Rows are points. Each copy is the shape, with its points in the same order, stretched, turned, moved and blurred by noise. Say if it was mirrored as well.
In the rows, zero is written as 128.

Shape (9 x 3):
[[169  87 103]
 [148  89 120]
 [169 154 150]
 [ 87  91 144]
 [125 149 135]
 [143 161  47]
 [171 135 107]
 [ 86 155 117]
 [182 111 125]]
Copy 1 (9 x 3):
[[137  77  75]
 [126  91  97]
 [194 111 130]
 [ 88 148 135]
 [151 149 126]
 [149 135  26]
 [172  99  79]
 [120 184 116]
 [170  77  99]]
Copy 1 is: only turned
Copy 2 (9 x 3):
[[142 104  87]
 [139 105 114]
 [138 172 131]
 [ 93 104 170]
 [110 156 140]
 [ 78 143  54]
 [135 140  88]
 [ 67 143 144]
 [158 135  94]]
Copy 2 is: only turned
Copy 3 (9 x 3):
[[102 116 153]
 [114 117 130]
 [137 170 158]
 [147 124  91]
 [133 166 129]
 [ 53 189 125]
 [ 94 166 149]
 [128 170  95]
 [104 134 164]]
Copy 3 is: mirrored

Shape (7 x 4):
[[113 114 118 138]
 [151 120 106 103]
 [ 91  97 168 134]
 [155 159 119  78]
 [138 153 153 126]
 [121  57 173  92]
 [199  94  72 127]]
Copy 1 (7 x 4):
[[121 135 120 128]
 [ 93  98 140 154]
 [165 140 130 122]
 [ 89  92 184 148]
 [118 144 173 148]
 [168  92 130 157]
 [ 62  95 108 196]]
Copy 1 is: mirrored
Copy 2 (7 x 4):
[[129 131 145 147]
 [162 140  93 131]
 [ 91  95 163 110]
 [189 163  98  89]
 [126 167 138  92]
 [ 96  52  98  95]
 [145 163  38 179]]
Copy 2 is: mirrored
Copy 3 (7 x 4):
[[110 117 118 131]
 [151 108 123 145]
 [ 67 128 156 131]
 [185  97 134 103]
 [144 147 131 105]
 [ 60 106 193 188]
 [164 128 102 196]]
Copy 3 is: only turned
Copy 4 (7 x 4):
[[142 131 155 144]
 [117 141 119 154]
 [133  92 187 101]
 [104 178 116 129]
 [142 141 135  98]
 [ 85  65 174 104]
 [133 112  71 188]]
Copy 4 is: only turned

Shape (12 x 6):
[[112 165  96 133 180 134]
 [157 138 166 117 146 127]
 [147 139 166 117 101 139]
 [109 136 169 138 136 127]
 [139 118  89 141  74 136]
 [155 138  83 136  83 127]
 [114 155 199 132 163 155]
 [144 117 187 142 127 113]
 [131 109  62 120  60 126]
 [ 98 149 114  87 170 108]
 [ 91 162  90 130 203 100]
 [134 167 197 130 104 109]]
Copy 1 (12 x 6):
[[149 141 112 110 157  89]
 [164 138 126 141 132 165]
 [129 149 153 132 103 167]
 [105 160 127 163 137 138]
 [ 92  96 160 109  67 109]
 [129 105 157 105  80 104]
 [118 189 115 151 154 168]
 [129 140 129 178 107 168]
 [ 94  71 175  95  80  91]
 [145 108 139 130 207 116]
 [154 119 106 150 199  69]
 [133 178 162 183 133 166]]
Copy 1 is: only turned
Copy 2 (12 x 6):
[[151 148  78 128 190 106]
 [170 119 121 154 121 168]
 [134 152 143 137  94 157]
 [131 136 158 143 153 147]
 [100 139 117  97  87  60]
 [133 144 103  83  83  77]
 [149 170 150 182 164 173]
 [156 120 173 153 125 159]
 [ 81 120  99  73  68  64]
 [127 120  86 101 181 160]
 [162 124  79 103 223 116]
 [151 175 180 121 119 181]]
Copy 2 is: only turned
Copy 3 (12 x 6):
[[ 97  71 132 138  94 148]
 [165 112 159 118 125 134]
 [144 140 184 115 129 126]
 [116 106 146 123 152 107]
 [104 182 139 135  97 148]
 [122 166 136 142  75 144]
 [123  79 178 120 162 116]
 [164 129 141 122 156  96]
 [ 96 204 121 110  80 167]
 [116  67 122  81 106 146]
 [ 92  42  86 129  92 133]
 [139 123 181 117 126  71]]
Copy 3 is: mirrored
Copy 4 (12 x 6):
[[118 203 149 171 115  88]
 [109 131 136 123 173  99]
 [125 106 139  79 155 115]
 [103 119 168 139 156 121]
 [150 107  79  86  80 126]
 [163 126  79  97  98 107]
 [ 97 143 204 135 175 137]
 [106  79 128 132 189 117]
 [152 103  67  70  60 107]
 [ 91 181 157 147 118  54]
 [106 198 154 213 116  60]
 [146  88 185 101 186  99]]
Copy 4 is: only turned
